Every row gives one point. The points of each table are mixes of a few directions, plus a little noise. How many directions does each table use, and how many do they share? Where both have some left over, give the other angles between the two spaces (their principal angles), to ten degrees, smallest first.
In the rows, zero is written as 128.

First (7 x 3):
[[187 112 184]
 [134 166  22]
 [108  97 209]
 [115 119 152]
 [104 143  82]
 [143 148  67]
 [102 109 181]]
Second (5 x 3):
[[ 99  89 232]
 [125 126 136]
 [119 115 156]
 [136 142  92]
 [156 165  25]]
Directions: first 2, second 1, shared 1

First (6 x 4):
[[195 208  53 112]
 [ 61 138 157 165]
 [119  75 119 184]
 [121 127 151 102]
 [141 114 135 107]
 [132 105 151 100]]
Second (7 x 4):
[[129 159 111 135]
 [140 117 127 119]
 [115   7 197 106]
 [ 49 185 140 180]
 [157 141 106 118]
 [171 134 102 109]
 [136 153 111 130]]
Directions: first 3, second 2, shared 2

First (8 x 6):
[[169 113  30 113 155  86]
 [ 96  55  62 188 104  92]
 [167 168 177 126 133 205]
 [214  92 159 126 189 153]
 [ 53 153 144 130  82 115]
 [ 83 209 159  90  96 140]
 [151 104 139 167 127 174]
 [ 88 131 153  85 138  58]]
Second (8 x 6):
[[179 109 187  87 192 106]
 [ 92 113 122 157 101 125]
 [ 68 107 125 156  91 104]
 [175 102 121  97 180  89]
 [133 133 109 179  94 195]
 [131 192  49 147  82 190]
 [163  78 179  69 209  43]
 [ 84 190 132 134  76 170]]
Directions: first 4, second 4, shared 4

First (10 x 8):
[[161 140 113 133 220 100  32  43]
 [122 121 186 135  99 146 199 208]
 [162 151 139 159 163 159  84  43]
 [152 134 208 165 165 124 150 191]
 [ 89 104  57  68 103  98 117 132]
 [117 154  86 157 132 185  41  65]
 [118  90 105  29 150 103 133  82]
 [138 137 162 185  81  98 207 218]
 [119 124  98 123  67 121 174 124]
 [103 124 127 125  99 146 142 176]]
Second (8 x 8):
[[114  97 181  48 209 144  99 148]
 [134 141 107 160  95 120 140 119]
 [135 141 106 160  95 120 140 119]
 [111  86 194  26 231 150  91 153]
 [140 159  81 203  51 112 156 109]
 [114  95 181  48 209 145  99 148]
 [130 137 115 149 107 123 134 123]
 [145 169  62 229  26 108 165 102]]
Directions: first 5, second 1, shared 1

First (8 x 9):
[[107 136 104  79 140 100 141 110 169]
 [121 142  76  42  89  86 234 104 113]
 [111 125 139 139 168 127  67 127 183]
 [128 131 112 103 114 118 164 122 118]
 [130 133 111 102 112 117 169 122 116]
 [155 123 146 169 100 154 139 146  71]
 [169 111 193 249 120 194  60 168  62]
 [106 124 142 143 180 127  49 126 196]]
Second (10 x 9):
[[149 132  78 150 163 184 127 141 111]
 [182 107 174 126 150  83 219 127 162]
 [ 90 142 124 174 146 164 121  86 153]
 [ 76 146 103 136 109 158  61 116 112]
 [207 109  86  56 115 113 119 221  57]
 [ 91 134 170 168 137 119 155  71 181]
 [197 102 169 108 144  75 217 147 147]
 [ 69 153  81 163 130 195  57 105 116]
 [121 124 141  80  83  86  96 152 105]
 [ 98 132 152 119 102 104 110 114 136]]
Directions: first 2, second 3, shared 0; angles 60, 70

First (11 x 11):
[[112 121 136  96 101 144 150 159 141 120 126]
 [ 84 110 149  38  52 171 189 213 163 108 122]
 [118 124 133 107 110 138 143 149 136 123 127]
 [144 135 120 159 154 113 106  98 115 135 129]
 [147 135 119 166 160 110 102  92 114 136 130]
 [ 73 107 153  19  36 180 203 232 172 102 122]
 [ 73 107 153  18  36 181 204 232 171 102 120]
 [158 141 114 188 178  99  86  70 105 142 132]
 [158 139 114 188 178 100  87  71 104 142 132]
 [179 148 105 229 213  81  59  32  88 152 134]
 [164 143 112 201 189  93  78  59 100 145 132]]
Second (11 x 11):
[[157 139 118 184 175 101  89  74 106 141 133]
 [ 89 111 146  47  61 167 182 206 160 111 121]
 [155 140 117 184 178 103  89  75 108 139 133]
 [121 127 131 112 115 136 138 145 135 125 126]
 [ 94 114 144  57  66 163 176 198 155 113 123]
 [ 73 107 151  16  34 181 206 234 173 103 122]
 [189 150 100 248 230  72  45  15  80 154 136]
 [ 89 112 146  44  59 167 186 206 160 109 123]
 [139 135 122 152 147 115 111 104 118 135 128]
 [165 142 110 203 191  94  76  58 101 148 133]
 [146 136 120 162 155 114 106 101 113 135 131]]
Directions: first 1, second 1, shared 1

First (9 x 11):
[[140 138  93 175 173 146 108 149 136 128 149]
 [ 76 121 153 131 112 119  97 132 139 107  99]
 [ 95 111 114 153 136 143 135 108 154  65 100]
 [101 158 154 154  92 108 144 150 163 130 140]
 [106  45 111  78 161 105 185  79  28 125  91]
 [107 110 127 149 129 140 103 130 139  99 111]
 [189 144 142  68  96 127 156 108 121 163 145]
 [211 145 128 149 106 154 102 162 150 164 174]
 [127 178 131  96 148 109 122 132 121 172 143]]
Second (10 x 11):
[[154 158 136   7 119 149  92 105 100  62 192]
 [169 131 110 135 136 145 139 112 148 144 113]
 [ 56 112 150 160 122  95 122 159 106 124 127]
 [ 67 114 144 154 125 101 121 154 109 123 126]
 [152 139 138 115 105 127 140 126 139 143 133]
 [178 135 108 126 136 152 139 106 150 141 116]
 [109 132 149 120 105 111 130 141 122 128 140]
 [ 59  92  95 172 197 130  94 137  97  89 108]
 [137 137 130  94 126 133 118 121 121 110 147]
 [196 131 121 196 106 134 185 120 188 214  78]]
Directions: first 6, second 3, shared 2; angles 60
